Rows are points. The points of each table are mixes of a few directions, plus a little noise. Count the directions of each table, and those that both share. Where both have some left over, give the other angles between the two spaces (their principal angles), to ten degrees, smallest first.

First (5 x 2):
[[-58  -1]
 [  2   0]
 [ 75   2]
 [-31  -1]
 [ 12   0]]
Second:
[[-37  29]
 [ -5   4]
 [ -7   5]
 [ 67 -53]
 [-19  15]]
Directions: first 1, second 1, shared 0; angles 40

First (7 x 4):
[[ 64 -44 -40 -49]
 [ 13  45  60  -1]
 [  3   2 -28  -3]
 [ 42 -11   6 -29]
 [-57  11   3  39]
 [-37  20  -8  27]
 [-28 -22   6  17]]
Second, 5 rows:
[[ 23  29  -3  87]
 [ -3  -5   0 -14]
 [  2   3   0   9]
 [-25 -33   3 -95]
 [  3   4  -1  12]]
Directions: first 3, second 1, shared 0; angles 60

First:
[[-44  43  49  -3 -10  19  -4 -12]
 [ 40 -41 -53  12  22 -27   9  14]
 [-15  23  -2 -21 -20  14  21 -11]
 [ 70 -67 -15 -23 -43  19 -49   8]
 [-52  48  49  11   9   7   2  -8]
 [ 15 -25  47  11 -10  13 -61   7]
 [-50  55 -42  14  48 -33  85  -6]
 [-26  24  -9  19  34 -21  30   1]
 [ 64 -57 -43 -26 -34   9 -15   6]
 [ -2  -2  20   8   2   2 -18   2]]
Second (8 x 8):
[[-62 -37  31   8  32  -6 -22 -25]
 [  7  -9   5  63 -67  38  49   0]
 [-37 -21  -9  40 -28  16   2   5]
 [ 33  -2  22  28  -9 -10  26 -47]
 [ 71  49 -12 -52  -6  10  20  41]
 [-39 -21  18   3  17   1 -12  -8]
 [ 27  34 -59 -36   0 -15 -26  44]
 [  0   8   4 -54  61 -34 -37  -9]]
Directions: first 3, second 4, shared 0; angles 50, 60, 90

First:
[[-14 -15 -16  13 -26 -16  40 -58 -80  22 -40]
 [-21  18   2   2  14  -1   8  14   9 -18   3]
 [ -7  49 -18 -22  28  26   7  86  68 -31  38]
 [ 41  -9 -37 -19 -28  21  14   7 -14  36   3]
 [ -9  28   8  -8  29  10 -15  53  60 -30  29]
 [ 82 -49 -15 -18 -42  20 -32 -19  -5  59   5]
 [-45 -10  32  30   7 -35   6 -57 -45 -15 -32]
 [ 24 -42   3   9 -31 -11  -5 -61 -53  37 -26]
 [-40  56 -13  -8  33  10  26  66  41 -43  21]
 [-36  14  38  14  34 -14 -24  11  35 -40   9]
 [ 24 -38  18   8 -16  -9 -26 -42 -18  23 -11]]
Second, 8 rows:
[[  6 -25  16  20  -6  -9 -21 -40 -11  10  -6]
 [-29  50 -90 100  18  49  35 -16  31  -7  56]
 [-10  44 -22 -48   9  13  38  79  18 -19   7]
 [ 13 -33  36 -11  -9 -20 -26 -27 -17  10 -20]
 [ -1   6  -3  -7   1   2   6  12   3  -3   1]
 [ 32 -68  94 -68 -22 -52 -51 -25 -38  16 -55]
 [-13  35 -38  11  10  22  28  29  18 -11  21]
 [  3  -9   8   3  -2  -4  -8 -12  -4   3  -4]]
Directions: first 3, second 2, shared 1; angles 80

First:
[[ -21  -15   12   41   -1   27    0   -2   -4   40   13  -31    7  -26]
 [   3    3   -4   -7    3  -20    7   16   -5  -32   -9   14    7    5]
 [ -21  -15   12   40   -1   28    0   -3   -4   40   14  -31    7  -25]
 [  20   11   -6  -35   -6    9  -16  -30   15   16    3   10  -23   22]
 [ -16   -9    1   28    9  -24   20   42  -19  -41   -9    2   28  -16]
 [  63   43  -30 -121   -8  -36  -21  -38   30  -49  -22   69  -46   77]
 [ -17  -11    6   32    5   -2   11   22  -13   -5    1  -12   18  -20]
 [   8    6   -5  -17    0  -11    0    2    2  -17   -6   13   -3   11]
 [ -20  -15   13   39   -2   31   -2   -7   -3   46   15  -33    4  -25]]
Second:
[[ -2 -12  47 -47   3  -2  26   1  12 -35 -20  28  38 -18]
 [ 14  14   1 -30   8  -1   0 -18   5  27  24  10 -19   6]
 [  4  -6   6  -3 -27  31 -19 -17  17 -21 -33  -9  10  13]
 [ 17  33 -25  41   9  17  -9  18 -26   7  53 -35  -4   8]
 [ -4 -25 -19  24 -16 -10 -12   6 -31  -4  25 -24 -13   0]
 [-28 -53  64  -5 -13  26  23  -4  -4  -3  -3 -13  47 -52]
 [-15 -60 -15 -16 -27 -45  -8 -10 -15 -12 -19  12 -28   3]
 [ -4  25 -43   8  19 -29  -9  -8  22  42 -24  24 -47  26]
 [ -2  26  38 -32  26   7  28   4  34 -10 -34  36  34 -11]
 [ 18  58 -55  60  17   6 -17  26 -14   8  31 -27 -19  29]]
Directions: first 2, second 6, shared 2
